Each row is a point. The window is the flat piece filled in between its corners: a triangle in 3 columns, a solid with four corners in 4, and so on. A path goes straight from each point to the next, and from the last back to the first. List the points from which the path goes on through the window.
In the rows, 128 means zero.

Window (4 x 4):
[[ 93 189 128 119]
 [151 101 158 104]
 [145 105  74 136]
 [179 110 119 120]]
Path:
(1): [156 110 101 146]
(2): [163  84 157 159]
(3): [166  95 127  92]
(4): [164  81 129  82]
(5): [169  83 143 154]
(6): [147 109 146 133]
(7): [147 108 115  64]
(8): [153 110  79  91]
Through the window after points: 6, 8

Window (6 x 6):
[[ 88 132 106 117 104 146]
 [131  92 169 145 190 174]
 [158 115  55  99 169 178]
 [164 187 120  82  89 130]
 [113 146 109 160  83 132]
 [132 134 129 115  46 117]]
Path:
(1): [152 171 132 101  74 196]
(2): [120 124 110 144 106 183]
(3): [117  99  95 137 154  96]
(4): [140 142 102 113 121  99]
(5): [138 152 103 113  97 188]
(6): [136 134 130 119  57 150]
(7): [129 129 127 117  78 112]
(8): [150 162 118 101 112 120]
Through the window after points: 4, 6, 8

Window (6 x 6):
[[108 179 159 141  38 111]
 [118 142 170 135 148 109]
 [154  82 157  56 157 135]
 [ 10 153 125 130 106 103]
 [138 137 103 131 153 114]
 [117 125 139 167  62 104]]
Path:
(1): [ 94 129 136 160  85 134]
(2): [ 66 142 138 131 114 163]
(3): [ 78 135 141 107 108  90]
(4): [117 152 106 142 118  38]
(5): [102 163 107 164 131 127]
(6): [112 149 131 137 111 136]
(7): [128 154 128 128 100  72]
(8): [128 128 145  97 151  47]
(9): [131 124 144 118 142 143]
(10): [115 112 139 133 101 163]
(11): [123 115 142  95 108  66]
(12): [100 136 138 145  84  88]
Through the window after points: 2, 6, 8, 12

Window (8 x 8):
[[136 178 128 192 108 133 177 105]
 [133  82  92 105 129 190 128 145]
 [ 88 151 111 143 156  45 102 140]
 [124 110 109 103  70 163 115 135]
 [118  97 132  62 142  96 124 124]
 [108 145 111  53 152 130  95 145]
 [218 136 112 165  98 164 112 152]
 [118 175 185 244 113 139 140  92]]
Path:
(1): [150 127 101 106 116 134  89 104]
(2): [148 147 123 185 113 112 111  69]
(3): [ 99 165 169 188 133 127 142 167]
(4): [112 120 155  87 140 104 134 181]
(5): [121 121 105 100 137 117 112 111]
(6): [ 94 132  98 113 135 111 100  97]
(7): [ 95 138 134  96 137 113 137 163]
(8): [121 127 132 110 112 141 136 163]
Through the window after points: 2, 4, 8

Window (9 x 9):
[[167 143 219 132 156 114 112  73 150]
 [161 184  96 161 221  81  98 106 114]
 [202 183 143 167 180 158  94 126 116]
 [124  79  87 121  93 121 139 117 125]
 [123 112 118  28  73 135 143  89 142]
 [100 145 120 114  88 149 153  74 127]
 [ 96 150 127  86  66 104  76 109 139]
 [169 187 126 164 179  85 149 158 116]
 [ 58 104 104  76 132 124 133 141 105]]
Path:
(1): [160 158 140 125 112 107 125  97  62]
(2): [107 156 112 130 125 155 124  90 211]
(3): [148 139 132 151 156 149 111 129 196]
(4): [170 148 128 128 133 126 117 106  73]
(5): [147 134 118 137 135 101 132 122  82]
(6): [133 138 101 128 133 124 149 143 207]
(7): [109 154 128 100 135 133 121 108 195]
(8): [155 158 157  86 124 105 114  97  55]
(9): [136 126 155  95  96 126 134 106 109]
(10): [118 132 134 106 113 140 135 114 166]
(11): [142 165 145 148 161 124 113 124 178]
(12): [152 160 152 149 146 120 103 100 105]
(13): [155 150 137 150 149 111 124 115  84]
(14): [138 166 126 157 169 132 115 132 168]
(15): [149 146 117 136 194 140 140 129 191]
(16): [170 152 154 147 160  94 139  95  68]
Through the window after points: 3, 5

Window (9 x 9):
[[165 182 167 115 171 150 172 120 112]
 [128 187 182 173 104 103 131 125 101]
 [ 97 116  77 103 127 133  76 115 162]
 [202  92  85 151 122 155  88 132 128]
 [119 113 181 142  93 139 169 131  99]
 [146 144 111 184  71 194 108 143 103]
 [135 207 160  90  76 129 154  90  84]
 [ 99 113  96  71 110 104 112 185 160]
 [105 125  38  91 142  83 151 131 144]]
Path:
(1): [ 91 163 135 125 129 116 132 124  72]
(2): [113 167 148 121  99 111 152 130 157]
(3): [156 143 118 159  65 171 131 137 174]
(4): [125 145 113 164 105 174 100 144  45]
(5): [150 153 137 135 154 149 120 115  85]
(6): [168 170 131 155  76 167 161  96 159]
(7): [127 131  88 120 104 128 131 137 168]
(8): [107 125 107  99 126 122 107 160  93]
(9): [130 167 108 138 131 135  83 124  47]
(10): [149 148 130 151 102 143 145 107 125]
(11): [156 147 123 159  94 167 126 126 134]
(12): [123 145 116 142 117 167 111 155  64]
Through the window after points: 3, 7, 11

Window (11 x 11):
[[141 111 128 144 125 202 129 147 169 148 119]
 [111 121 121 131 121 176 173 103  73 153 125]
 [110 128 180 120 105  49 118 160 182  92 172]
 [129 102 154 198 185 181 128 130  55 174 103]
 [105 225 123 188 204  62  94 179 112 109 141]
 [136 105  88 132 138 161  86 169  93 183  92]
 [177 156 186 133 116  52 130  89 202 108 147]
 [192  81 155 150  96 120 164  93 171  60 119]
 [ 99 112 127  83 119 166  50 126 164 111 116]
 [181  79 147 104 166 190 178 116 105 133 120]
 [124  65 128 134 143 103 169  86 174 126 139]]
Path:
(1): [107 151 137 142 161 119 123 158 129 132  81]
(2): [158 142  94 170 150 133  88 146  97 147 191]
(3): [141 104 110 149 141 155 127 122 123 141 157]
(4): [ 94  93 170 118 141 166 168 154 126 117  48]
(5): [130 120 136 137 144 136 135 145 130 137  94]
(6): [169 111 106 146 137 168  88 134 115 139 192]
(7): [132 106 124 130 132 142 100 122 148 125 158]
(8): [ 98 108 149  91 137 128 120 118 164 111  66]
(9): [123 122 161 123 161 143 166 113 128 129  77]
(10): [159 103 121 154 125 150 124 125 125 142 175]
(11): [150 109 129 140 130 149 117 113  96 133 177]
(12): [ 81 138 149 118 117 130 194 131 139 139  66]
(13): [119 130 156 136 129 107 144 133 173 110  69]
(14): [166 124 129 167 124 122 105 116 136 112 195]
(15): [128 119 126 135 136 158 107 131 126 146 162]
(16): [113 125 155 102 154 135 153 153 140 123  54]
Through the window after points: 1, 5, 7, 9, 11

Window (11 x 11):
[[168  93 127 110 147 200 193 132 102 126  83]
 [153 151 114 133 104 157 174 121 141  80  57]
 [131  97 141 148 133 129 191 156 106  78 135]
 [170 131 106 141 149 114  78  70 152 207 113]
 [187 123 127 108 116 172 135 168 111  97 107]
 [150 144 152  94 157 114  85 113 147 165  53]
 [130 103 101 117 127 140 130 128 191 166 108]
 [103 118  98  97 119 122  98  84 133 134 115]
 [ 95 159  54 128 193  80  78 134 126 119 119]
 [ 31 164  70 173 148  99  89 160  96 147 155]
 [ 79 191  71 114 152  73 137 162  90 137 159]]
Path:
(1): [ 81 180 118 132 168 139 106 127 126 135 158]
(2): [144 160 122 114 142 153 136 115 127 111 140]
(3): [133 114  77 134 119  89 122 169 117 160  62]
(4): [170 112  90 137 123 125 141 144 109 134  76]
(5): [116 160 129 109 156 139 113 121 125 114 125]
(6): [ 75 169  92 128 157 118 107 119 140 139 150]
(7): [101 141  76 143 152  80 121 138  99 150  93]
(8): [102 116  75 160 126  98 112 142 112 153 110]
Through the window after points: 2, 8

Window (12 x 12):
[[150  59 137 107 144 129 132 129 129  73  83 174]
 [ 89 149 101 111  79 165 112 102  93 184 158 149]
 [114 131 130 145 114 170  77 134 176 138 133 113]
 [113 172 133 111  99 130 125 141  53 123 164  62]
 [ 98 145 107 136 115 109 142 117 177 133 133 137]
 [206 135 129 115 166 140 171 119 109 102 181 163]
 [151 176 120 105  84 154 140 136 120 146 108  93]
 [125 150 151  74  70 178 179 142  80  97 181  62]
 [161  85  79  97 118 107  77  95 175  90 123 193]
 [113 185 150 118  70 175 140 142  74  66 138 113]
 [ 96 150  61 132 103 147 108 192 167 155 133 127]
 [150 106 101  69 198 140 122 103 161  66 101 177]]
Path:
(1): [127 145  95 125 106 150 137 133 129 119 137 114]
(2): [138 113  97 149 123 165 146 105 117 102 131 133]
(3): [144 147 138  83 125 131 120 127 116  98 144 133]
(4): [115 163 157  87  96 123 113 164 120 142 140 165]
(5): [138 126  70 154 123 178 119 122 164 124 129  86]
(6): [130 126  89 115 120 173 153 105  93  96 142 112]
(7): [139 151 185  67 109 120 117 175 159 103 129 146]
(8): [115 165 151  63  88 154 109 191 121 149 137 103]
Through the window after points: 4, 6, 8
